Each row of a before or after table is a point. The points were changed in one or more steps. Then noise was added and the rows were shuffled. The steps act on how far a point lies along the listed directions, d1 being the first. What was done? A step turns or swaps two directions, mirrors them in a line or flattens them onto one, adds a multiple of one to another, or multiplies one. Angles are multiples of 10 degrees, from the lower direction toward the higher: turns from -170 to 170, lines from 10 to 170 but not 90. Use the fewest steps. Two steps may share a direction if one is a turn and the other turns, adds or multiplies; they go together, in the order done. Otherwise the lowest direction goes first.
In the rows, 128 means zero.

Directions:
(1): [ 68  85 134]
(2): [ 85 188 130]
Before:
[[183 155 125]
 [173 124 116]
 [146 196  99]
 [148 147 140]
 [105  90 112]
 [131  34 129]
 [ 34 130 142]
 [ 49  89 129]
 [218 200 127]
 [102 178 122]
 [105 124 136]
 [184 116 107]
 [200 175 105]
 [104 164 148]]
After:
[[157 163 100]
 [ 29  74 145]
 [153 223 125]
 [202 156 111]
 [ 78 143 121]
 [ 98  65 101]
 [137  75 110]
 [107 118 151]
 [157 126 132]
 [218 118 127]
 [ 40  96 132]
 [ 85 143 128]
 [154  92 151]
 [ 74 115 131]]
Steps: turn d1 and d2 by -170 degrees

Directions:
(1): [126 111 218  80 118 122 130 193 164]
(2): [214 143 103 127  82  98 107 182  87]
Before, 13 rows:
[[144 130 119 138 134 129 119 136 117]
 [127 123 148 119 120 139 130 136 144]
 [113 120 179 100 132 120 128 158 151]
 [137 123 115 111 121 122 122 144 118]
 [120 118 145 118 122 122 137 137 133]
 [134 135  75 150 121 123 118 116 110]
 [154 132  93 145 113 119 117 120 105]
 [127 129 106 139 135 126 124 120 112]
 [164 142  93 148 106 113 113 141  94]
 [145 129 145 111 122 115 128 148 128]
 [110 131 135 124 137 128 127 117 136]
 [147 143 128 122 111 121 128 150 113]
 [122 129 112 134 124 129 132 121 132]]
After:
[[133 127 118 134 129 126 123 130 115]
 [118 129 119 131 128 129 134 120 138]
 [174 137 124 117 108 108 120 156 109]
 [ 94 123 155 119 147 128 133 124 152]
 [246 155  84 139  57  83  93 206  58]
 [170 135 115 135 121 120 112 155 108]
 [202 139  96 135  83 103 104 165  88]
 [119 123 139 124 127 141 134 122 143]
 [162 135  90 137 103 111 111 153 108]
 [110 117 137 124 127 125 138 123 132]
 [194 154 110 124  86 103 114 178  87]
 [168 130 103 112 106 112 116 163 101]
 [ 78 123 143 124 154 140 136  96 152]]
Steps: multiply d1 by 0.4; multiply d2 by 3
